Each row of a before or after table is a point. One or more steps were done to the points. Then noise was added and the rows were shuffled. The steps act on columns, c1 being the first. What was done? A step turns or swaps two columns, mirrors them in a line or flattens them onto one, adds a multiple of one to another, or multiplies or shifts one. Angles are multiples of 10 degrees, from the lower column toward the higher: turns from -170 to 170, lines from 10 to 170 but not 90. Use the fewest steps. Two steps may share a column if one is a turn and the other turns, adds or multiplies; they go together, in the order done. Otherwise the lowest column goes first.

Before (9 x 2):
| -0.023 | -0.064 |
|  0.002 |  0.047 |
| -0.068 |  0.006 |
| -0.035 | -0.033 |
| -0.025 |  0.002 |
| -0.005 | -0.004 |
| -0.140 |  0.051 |
|  0.007 | -0.035 |
| -0.051 |  0.029 |
After (9 x 2):
|  0.006 |  0.020 |
|  0.000 | -0.015 |
|  0.001 | -0.020 |
|  0.000 | -0.004 |
|  0.002 | -0.017 |
| -0.005 |  0.001 |
| -0.003 |  0.016 |
|  0.000 | -0.003 |
|  0.002 |  0.020 |
Steps: multiply c1 by 0; multiply c2 by 0.4

Before (10 x 4):
|  0.025 |  0.021 | -0.003 | -0.050 |
| -0.072 |  0.067 | -0.001 | -0.065 |
| -0.011 |  0.008 |  0.031 | -0.066 |
| -0.007 |  0.035 |  0.028 | -0.045 |
| -0.018 | -0.075 | -0.028 | -0.081 |
| -0.098 |  0.006 | -0.019 | -0.026 |
|  0.018 |  0.042 | -0.013 |  0.011 |
|  0.016 | -0.025 |  0.026 | -0.012 |
| -0.055 |  0.041 |  0.018 | -0.003 |
|  0.036 |  0.033 |  0.064 |  0.096 |
After (10 x 4):
| -0.094 |  0.004 |  0.006 | -0.028 |
| -0.012 |  0.005 |  0.094 | -0.067 |
|  0.014 | -0.022 |  0.039 | -0.012 |
| -0.077 |  0.074 |  0.062 | -0.064 |
| -0.009 |  0.031 |  0.073 | -0.045 |
|  0.035 |  0.034 | -0.033 |  0.097 |
|  0.019 |  0.043 | -0.025 |  0.010 |
| -0.021 | -0.075 |  0.053 | -0.078 |
|  0.028 |  0.017 |  0.046 | -0.055 |
| -0.053 |  0.041 |  0.025 |  0.000 |
Steps: add -1 times c4 to c3

Before (14 x 8):
|  0.043 |  0.003 |  0.021 |  0.020 | -0.053 | -0.040 |  0.078 |  0.028 |
| -0.082 |  0.015 | -0.011 | -0.192 |  0.016 |  0.025 |  0.002 |  0.023 |
| -0.050 |  0.021 | -0.035 |  0.059 |  0.008 | -0.041 | -0.003 |  0.011 |
|  0.017 |  0.013 | -0.012 | -0.058 | -0.003 |  0.082 |  0.011 |  0.032 |
| -0.048 |  0.022 |  0.059 | -0.100 | -0.001 | -0.011 | -0.042 |  0.023 |
|  0.041 | -0.061 |  0.032 |  0.026 |  0.035 | -0.043 | -0.020 |  0.011 |
|  0.038 |  0.011 | -0.032 |  0.050 |  0.028 | -0.008 |  0.018 | -0.007 |
|  0.041 |  0.008 |  0.027 |  0.046 |  0.006 |  0.059 | -0.031 | -0.011 |
|  0.036 | -0.108 | -0.036 |  0.039 | -0.008 |  0.001 | -0.025 |  0.021 |
| -0.025 |  0.013 |  0.064 |  0.010 |  0.014 |  0.072 | -0.004 | -0.059 |
|  0.020 | -0.004 | -0.017 | -0.024 |  0.017 |  0.012 |  0.018 | -0.015 |
| -0.017 |  0.016 |  0.028 |  0.003 | -0.040 | -0.001 |  0.006 | -0.077 |
|  0.035 |  0.028 | -0.034 | -0.023 | -0.041 | -0.017 |  0.002 | -0.007 |
|  0.017 | -0.059 | -0.017 |  0.008 |  0.008 | -0.025 | -0.021 | -0.059 |
After (14 x 8):
|  0.027 |  0.013 | -0.009 | -0.095 | -0.005 |  0.081 | -0.018 |  0.095 |
|  0.015 | -0.110 |  0.042 |  0.063 | -0.014 |  0.001 | -0.022 |  0.064 |
|  0.045 | -0.004 | -0.079 |  0.029 | -0.054 | -0.044 | -0.014 |  0.086 |
| -0.022 |  0.015 | -0.036 |  0.021 |  0.015 |  0.071 |  0.052 | -0.174 |
| -0.076 |  0.028 |  0.006 | -0.311 |  0.018 |  0.021 | -0.013 |  0.069 |
|  0.041 |  0.003 | -0.002 |  0.082 |  0.029 | -0.007 | -0.035 | -0.019 |
| -0.045 |  0.031 |  0.018 |  0.096 |  0.007 | -0.043 | -0.029 |  0.034 |
|  0.019 | -0.004 | -0.005 | -0.037 |  0.016 |  0.005 | -0.021 | -0.046 |
|  0.041 |  0.001 |  0.015 |  0.073 |  0.010 |  0.057 |  0.040 | -0.030 |
|  0.008 | -0.059 |  0.027 |  0.011 |  0.003 | -0.028 | -0.003 | -0.175 |
|  0.029 | -0.070 | -0.001 |  0.043 |  0.032 | -0.040 |  0.038 |  0.033 |
| -0.048 |  0.034 |  0.001 | -0.163 | -0.003 | -0.009 |  0.073 |  0.070 |
| -0.011 |  0.020 | -0.022 |  0.000 | -0.041 | -0.002 |  0.018 | -0.231 |
|  0.037 |  0.022 |  0.014 | -0.035 | -0.040 | -0.014 | -0.028 | -0.021 |
Steps: turn c1 and c2 by -10 degrees; turn c3 and c7 by 120 degrees; multiply c4 by 1.6; multiply c8 by 3
